Every row gives one point. Each copy is the shape, with its points in the same order, turned, moved and blurred by noise. Is it also mirrored, or only turned?

Shape (8 x 2):
[[ 0.29  0.29]
 [ 0.34 -0.26]
 [ 0.24  0.17]
 [ 0.11  0.27]
 [-0.59 -0.25]
 [-0.25 -0.46]
 [-0.11 -0.07]
 [-0.21 -0.19]]
Copy 1, 8 rows:
[[-0.22  0.31]
 [ 0.33  0.57]
 [-0.04  0.33]
 [-0.06  0.16]
 [ 0.59 -0.35]
 [ 0.74  0.07]
 [ 0.29  0.01]
 [ 0.44 -0.02]]
Copy 1 is: only turned
Copy 2 (8 x 2):
[[-0.16  0.31]
 [-0.49 -0.12]
 [-0.18  0.23]
 [-0.04  0.25]
 [ 0.33 -0.54]
 [-0.09 -0.59]
 [-0.02 -0.18]
 [-0.01 -0.34]]
Copy 2 is: mirrored
Copy 3 (8 x 2):
[[-0.10  0.34]
 [ 0.51  0.23]
 [-0.06  0.29]
 [-0.15  0.18]
 [-0.10 -0.62]
 [ 0.33 -0.46]
 [ 0.07 -0.17]
 [ 0.11 -0.32]]
Copy 3 is: only turned
Copy 4 (8 x 2):
[[ 0.18 -0.36]
 [-0.32 -0.03]
 [ 0.06 -0.24]
 [ 0.20 -0.19]
 [ 0.29  0.67]
 [-0.19  0.51]
 [ 0.07  0.22]
 [ 0.05  0.38]]
Copy 4 is: only turned

Shape:
[[-0.49 -0.28 -0.14]
 [-0.05 -0.03  0.44]
 [-0.32 -0.04 -0.46]
 [ 0.05 -0.44 -0.18]
 [-0.04  0.09  0.15]
 [-0.15  0.34  0.65]
 [-0.32 -0.14  0.47]
 [ 0.52  0.01 -0.03]]
Copy 1, 8 rows:
[[ 0.58  0.22 -0.10]
 [ 0.26 -0.42  0.14]
 [ 0.22  0.43 -0.25]
 [ 0.26  0.29  0.34]
 [ 0.09 -0.19 -0.02]
 [ 0.16 -0.74 -0.16]
 [ 0.52 -0.40  0.05]
 [-0.33 -0.02  0.36]]
Copy 1 is: only turned
Copy 2:
[[-0.27  0.02  0.53]
 [ 0.11 -0.19 -0.11]
 [-0.37  0.37  0.37]
 [-0.61 -0.07  0.06]
 [ 0.00  0.08 -0.09]
 [ 0.53 -0.13 -0.12]
 [ 0.17 -0.30  0.14]
 [-0.33  0.12 -0.50]]
Copy 2 is: only turned
Copy 3, 8 rows:
[[ 0.05  0.37  0.49]
 [ 0.14  0.29 -0.29]
 [-0.15  0.01  0.58]
 [ 0.41 -0.02  0.35]
 [-0.02  0.09 -0.09]
 [-0.19  0.39 -0.53]
 [ 0.12  0.55 -0.14]
 [ 0.26 -0.42 -0.14]]
Copy 3 is: only turned
